Rows are points. Each copy is the shape, with its points in the same order, turned, moved and blurred by noise. Say if it was mirrored as well.

Shape (8 x 3)
[[ 54  21   4]
 [  0 -71 -32]
 [ -1  13 -12]
 [-62  45 -21]
 [ -4  52   1]
 [-75 -35 -21]
 [ 31  -1  30]
 [ 68  46   4]]
Copy 1 (8 x 3)
[[-39  21   6]
 [ 54 -24 -33]
 [ -1  -9  32]
 [ 27 -26  94]
 [-29  -4  63]
 [ 67 -63  37]
 [-37 -17  -3]
 [-61  43  15]]
Copy 1 is: mirrored
Copy 2 (8 x 3)
[[ 40  25  -7]
 [-44  62  53]
 [-14  -8  -4]
 [-45 -61 -11]
 [ 17 -34 -30]
 [-87 -13  41]
 [ 30  11  20]
 [ 59  12 -36]]
Copy 2 is: mirrored

Shape (10 x 4)
[[ -31  -16  -40  -16]
 [  -7    1   67    8]
 [   4  -73    1    6]
 [  18   -3   51   31]
 [  36  -97  -47   -5]
 [ -14   39  -24   21]
 [ -29   39   -3    1]
 [ -28   68    6 -100]
 [   0   65    4  -32]
 [ -19   15  -34    1]]
Copy 1 (10 x 4)
[[ -7  51   0 -25]
 [ 26 -59  33   9]
 [-21  13  30  54]
 [  7 -43   3  36]
 [-13  78   3  87]
 [ -2  -1 -35 -35]
 [ 12  -3 -15 -42]
 [ 88  24  25 -84]
 [ 62  -5 -16 -49]
 [ -5  12 -25 -27]]
Copy 1 is: mirrored
Copy 2 (10 x 4)
[[   4  -65  -22  -15]
 [ -47   -6   55   33]
 [  19  -47  -12   68]
 [ -30    8   36   37]
 [  70  -58  -40   69]
 [ -40    4  -28  -26]
 [ -47  -21    0  -24]
 [  -7  -52   65 -100]
 [ -17   -8   33  -58]
 [ -17  -23  -15  -21]]
Copy 2 is: only turned

Shape (13 x 8)
[[ -4 -55   3 -13   6   8  49 -43]
 [-16 -16 -27 -17 -15   0 -25 -24]
 [-14  -6  49  -7  15 -24  -6  97]
 [-18  69  -6  18  36 -15  -5  66]
 [ 94 -53 -44  77  34 -35 -96  -7]
 [-33  15  35 -28  16  41 -24 -24]
 [ -1  25   7 -46  15  26  13 -41]
 [-24  31  32  43  16   2 -39  48]
 [ -5  69 -16  75 -17  20 -15  88]
 [ 56   8  13  25 -20 -10 -44 -42]
 [  2  14  19 -10 -14 -17   8   4]
 [ 10 -18  40  21  10  21 -40 -36]
 [ 20   2 -28 -39  30  34  -8  50]]
Copy 1 (13 x 8)
[[-21 -19  41 -25  42  -9  36 -61]
 [ -1  24  -9 -10  23   6 -10 -22]
 [-22 -70   0 -74 -62  14 -35  12]
 [-59 -12  22 -24 -66  -9 -49  50]
 [-25 -81 -57  66  93  -3 -58  48]
 [ 31   8  32  -5 -36 -29 -22 -40]
 [ 11  27  61 -23   9 -34 -12 -19]
 [-17 -39  -9   8 -74  -4 -29  22]
 [-45 -21  18  25 -82  51 -24  78]
 [ 31 -22  -3  24  40 -25   8  42]
 [ -4  -8  16 -39 -10 -14  11  15]
 [ 30 -36   3  26   4 -29  -5 -20]
 [-20 -14  52 -33   4  29 -73  -1]]
Copy 1 is: only turned
Copy 2 (13 x 8)
[[  32   -4  -13   -9  -42  -33    5  -44]
 [  -1    3  -25  -23  -16   47    5  -16]
 [ -58    1   15   13    6  -15 -103   20]
 [ -87    4    4   53   45   11  -21   17]
 [  75  120    6  -28   97   43  -35  -15]
 [ -32  -15   43    7  -42   49  -20  -34]
 [ -26   -5   29  -12  -29    9   30  -54]
 [ -19    6   46   44   30   43  -52   41]
 [ -39  -21   27   47   71   12  -13   76]
 [  15   71   37  -33    4   24    6    9]
 [ -32   12    5   -4  -12    1  -11    9]
 [  32   32   52    9  -16   51  -20  -21]
 [ -40  -25    1  -19   52   -2  -34  -49]]
Copy 2 is: only turned
Copy 3 (13 x 8)
[[-22  27  -7  -2 -17   4 -42 -55]
 [ 26  31  10  32  33  -9 -21  -7]
 [  5 -93 -20  37  -1  57   7   3]
 [  5 -46 -36   4  27  28  23  68]
 [115 -15  28  70 -71 -79 -58  58]
 [ 23   1  42 -28  48  48 -25  -2]
 [ 15  34  17 -37  15  25   6 -10]
 [ 16 -69  21  12  29  25 -10  60]
 [-17 -48  20  52   4  32  26 121]
 [ 37   5  64  14 -23 -45   3  15]
 [  2  -9  12  15  17   3  17  -8]
 [ 29 -14  64  -3   2  -1 -39  -1]
 [ 48   5 -23  24 -13  70  -1  21]]
Copy 3 is: mirrored

Shape (12 x 9)
[[ -28  -62  -13    9   26  -27    6   -1    6]
 [  24    8  -13  -11  -55   -8  -23    3  -26]
 [-121    3   -3   18  -14  -32    4  -16  -18]
 [  12  -13    5  -19  -10   -8   18   10    3]
 [   2   18   -6   18   24  -36   24   -4  -21]
 [  20    0  -24   20   -1  -26    9   -2   47]
 [  -2   10   24   -9  -11  -28    7  -28  -16]
 [   9   15    1   19   15    9  -24   18   28]
 [ -64    5  -28    1   18  -25   -6    3  -18]
 [   7   16  -15   24    4  -39  -27  -17  -30]
 [ -20  -27  -11   18   18   63   25   -1   35]
 [  12   21  -33    4   30  -23  -22  -21   25]]
Copy 1 (12 x 9)
[[  5 -33  36  14  21 -41  43  22   7]
 [-30  11 -48  17 -17   9  -6  -3 -31]
 [  7 -48  23  -3  23  16  74 -78  15]
 [ -5  14  15  13 -12 -14  -7  16  -7]
 [ 44   8  10   7 -17  10  48  11 -21]
 [ 14  28 -15 -22   9 -32  28  24  13]
 [ 28 -19  -7  12 -33  -5   4 -13  -8]
 [ 15   3  -7 -38  27   2  -4  29 -10]
 [ -1 -29  26 -15  10   9  60 -21 -19]
 [ 30 -19 -36   0 -11   1  38   7 -44]
 [ -9 -16  22 -13  31  23   3  40  62]
 [ 13  -6 -24 -48 -19 -18  36  36 -12]]
Copy 1 is: only turned
Copy 2 (12 x 9)
[[ 45  44 -11 -35 -18   2 -31  18   0]
 [-18 -17 -14 -12   8 -53  20   5 -41]
 [ 33  77 -39  13  67  -2 -52  20 -55]
 [ -6   9   8  -1 -20 -22 -12  -8  -5]
 [-26  24 -26   2  -3  28  -5  29  -9]
 [ 23   4  15  21 -24   0  15  39 -12]
 [ -6  13 -38  16   6  -4   5 -16 -14]
 [ 13 -29  26  -5   9  19  -7  15 -18]
 [  5  57  -8 -18  34  12 -23  25 -39]
 [ -7   1 -39 -22  11  12  23  32 -33]
 [ 32   8  44  -3  28 -14 -40  17  49]
 [ 13  13  12  -8   3  33  42  29 -12]]
Copy 2 is: mirrored
Copy 3 (12 x 9)
[[-45  15  -2 -26 -15 -15 -20  -8 -47]
 [ 48  26 -33  -6  10  -1  -7   1  31]
 [-12 -28 -37 -36  85 -49 -19 -48 -61]
 [  4  10  -2   9 -22  -8   2 -25   5]
 [-29  -9 -14  33  22   4 -23  -2  -4]
 [ -3 -30  -5  -3 -21  35  -1   1 -12]
 [ 15  20  -5  29  32   5  -5 -23 -15]
 [-18 -10 -11 -14   8  22  41   4  10]
 [-38 -14 -24 -31  49 -20 -25 -28 -11]
 [ -8  12 -34   4  38  21 -25  19   1]
 [-24 -28  43 -26 -13 -41  40  11 -15]
 [-20 -14   8 -16  22  51 -11   6   8]]
Copy 3 is: only turned
